Each row of a before or after table is a point. One or more steps were done to the points. Then noise was added and the rows were shuffled. The steps act on columns, c1 being the first. Name the steps. A step turns or swaps two columns, mirrors them in a line or flattens them onto one, adds a multiple of one to another, or multiplies or shifts one. Angles are multiples of 10 degrees, from the lower column toward the higher: turns from -170 to 170, lines from 10 to 170 but not 90. Use the fewest steps. Two steps may share a column if one is a turn and the other turns, adds or multiplies; they go together, in the order done. Otherwise the lowest column goes first.

Before, 11 rows:
[[ 5.5 -4.9 -3.4]
 [ 0.5 -5.2 -0.1]
 [ 5.0 -2.2 -1.9]
 [-5.3  0.4 -4.9]
 [ 0.3 -0.9 -4.3]
 [ 6.3  0.3  5.5]
 [-0.4 -4.6 -1.9]
 [ 3.1  1.2  4.9]
 [ 6.6  6.7  3.1]
 [-5.5  5.4 -2.7]
 [-4.5  0.8  4.7]]
After:
[[-6.5 -1.1 -0.5]
 [-0.1 -1.5 -5.5]
 [ 6.8  4.4 -1.3]
 [-0.2  4.9 -0.3]
 [ 2.7 -7.1 -6.9]
 [ 5.4  1.8 -1.6]
 [ 1.3 -0.9 -8.4]
 [-0.9 -0.1  7.9]
 [ 2.6  1.2  2.5]
 [-2.5 -5.3  5.9]
 [ 0.8  5.0  1.2]]
Steps: mirror c1 and c3 in the line at 160 degrees; multiply c2 by -1

Before, 9 rows:
[[ 0.2  1.7  4.4  3.6  3.3 -3.0  0.0 -3.7]
 [ 0.2 -1.1  3.9 -0.7 -0.8 -2.0  4.4  0.2]
 [-8.1 -5.2 -4.7 -1.7  2.4  7.0 -1.0  3.9]
 [-7.1  3.6  3.0 -2.2  1.9 -3.4 -1.9 -5.9]
 [-1.5 -1.1  2.4 -2.8  3.1 -2.2 -1.9 -5.5]
 [-4.1  2.4 -2.3 -2.2  5.8 -2.6 -6.3  0.9]
 [ 1.3  1.6  4.0  0.4 -1.8 -0.3 -3.6 -2.5]
 [-0.3  1.8  0.2 -0.1 -1.1 -1.8  2.7 -5.7]
 [-1.1 -7.1 -1.5  3.5 -2.6 -0.1 -1.0  3.9]]
After (9 x 8):
[[  1.6   1.6   3.8  -0.4   0.5  -1.0  -3.5  -5.0]
 [ -0.2   1.9   0.1  -0.2   1.6   2.6   1.9 -11.4]
 [ -0.5   1.7   5.4   1.9   5.9   2.9  -0.9  -7.5]
 [ -2.4  -7.1  -0.1   3.2 -13.3  -0.2  -1.0   7.7]
 [ -7.6  -5.1  -5.1  -2.7  -5.4  -6.9   1.5   7.8]
 [ -0.2  -0.9   1.4  -3.8   1.6   1.4  -2.6 -11.1]
 [ -5.7   3.6   2.0  -5.4   7.2   2.5  -2.9 -11.9]
 [ -3.4   2.3  -3.0  -2.8   9.4   0.3  -6.8   1.8]
 [  0.9  -1.1   3.4  -1.9  -2.5   3.4   3.6   0.5]]
Steps: turn c3 and c4 by -20 degrees; turn c1 and c4 by 20 degrees; add 1.5 times c2 to c5; mirror c6 and c7 in the line at 80 degrees; multiply c8 by 2

Before, 13 rows:
[[ 9.5 -5.5  4.4 -0.3  2.1 -2.1  0.5 -1.0  3.1 -1.2  0.0]
 [ 7.5  3.2  0.8 -6.3  1.5  1.8 -0.8  3.1 -3.7  1.9 -3.9]
 [-7.7  5.4  6.3  4.2  4.8  2.5  2.3 -1.8  0.6  1.8  4.8]
 [ 3.5 -3.5  2.8  1.0  5.4 -2.5  4.6 -2.3 -2.2 -1.5 -5.7]
 [-8.1  1.5 -0.6  4.0  0.5  2.2 -3.1 -0.7 -3.8  5.5  4.9]
 [-5.3  3.4 -0.5  3.8 -4.3  2.6  4.8  1.0 -0.3  1.0  2.1]
 [ 1.7 -4.8 -2.2 -4.2  4.0  0.9 -2.5  3.2  1.9 -4.0 -6.4]
 [-6.8  1.9  0.8  7.3  3.3  7.3  4.5  4.9  1.1  7.4  3.4]
 [-3.5  7.4  0.8  3.4  2.4  4.5 -0.4 -4.0  2.9  0.2  4.2]
 [ 4.4 -4.3  7.3 -2.1 -0.2 -2.4 -0.2  2.2  3.6  1.9 -9.6]
 [ 4.3  3.5 -2.3 -5.0  4.2 -7.8 -2.2  4.9  1.0 -2.2 -0.3]
 [ 7.9  2.9  0.3  3.3  4.1 -4.7 -5.5  2.0 -0.5 -5.4 -5.0]
 [ 2.5 -2.0  4.4 -2.2  1.4  0.7 -1.3  6.3 -2.9 -5.0 -1.7]]
After:
[[ 7.1  2.8 -0.9  5.8 -1.6 -3.3 -1.0  3.3  1.9 -2.0 -3.8]
 [ 2.3 -2.1  0.6  3.6  5.2 -2.0 -1.7  7.6  2.1 -0.8 -0.1]
 [-5.4  3.8 -1.5 -5.5 -2.0 -2.8  4.5  0.8 -1.0  4.0 -0.3]
 [ 4.4  3.4 -3.8  1.8  2.6  7.3 -2.4  3.3  3.2 -2.9 -3.9]
 [ 4.1 -2.8  3.5  5.0  2.4  0.8  4.7 -0.4  3.2 -4.9  5.9]
 [ 1.4 -4.9 -2.6  9.1  4.7  0.5 -2.6  1.7 -2.2 -3.1  2.1]
 [ 4.3 -4.3  5.5 10.4 -1.8  4.3 -0.1  5.9 -2.1  0.4  6.0]
 [ 9.9 -6.0  4.2  1.9  1.2  3.4  1.0  0.5 -1.7 -1.8  1.7]
 [-7.1  2.0 -1.4 -7.8 -6.7 -5.6  4.4  4.7 -4.7 -4.9  2.3]
 [-7.4  1.8 -0.3 -7.1 -4.9 -4.1 -2.9 -1.2  2.1 -1.9 -0.5]
 [ 7.7  3.1 -1.1  0.7  5.8  3.5 -5.6  1.3  2.6 -3.2  5.0]
 [-7.6  5.6  6.2 -8.2 -1.0 -2.1  2.5  2.0 -1.8 -5.2 -1.4]
 [-3.3  7.2  3.2 -8.3  0.7 -2.4 -0.5 -3.4 -4.5 -2.4 -2.2]]
Steps: add 0.5 times c2 to c11; turn c4 and c11 by 130 degrees; turn c3 and c8 by 30 degrees; mirror c5 and c10 in the line at 140 degrees; turn c6 and c9 by -150 degrees
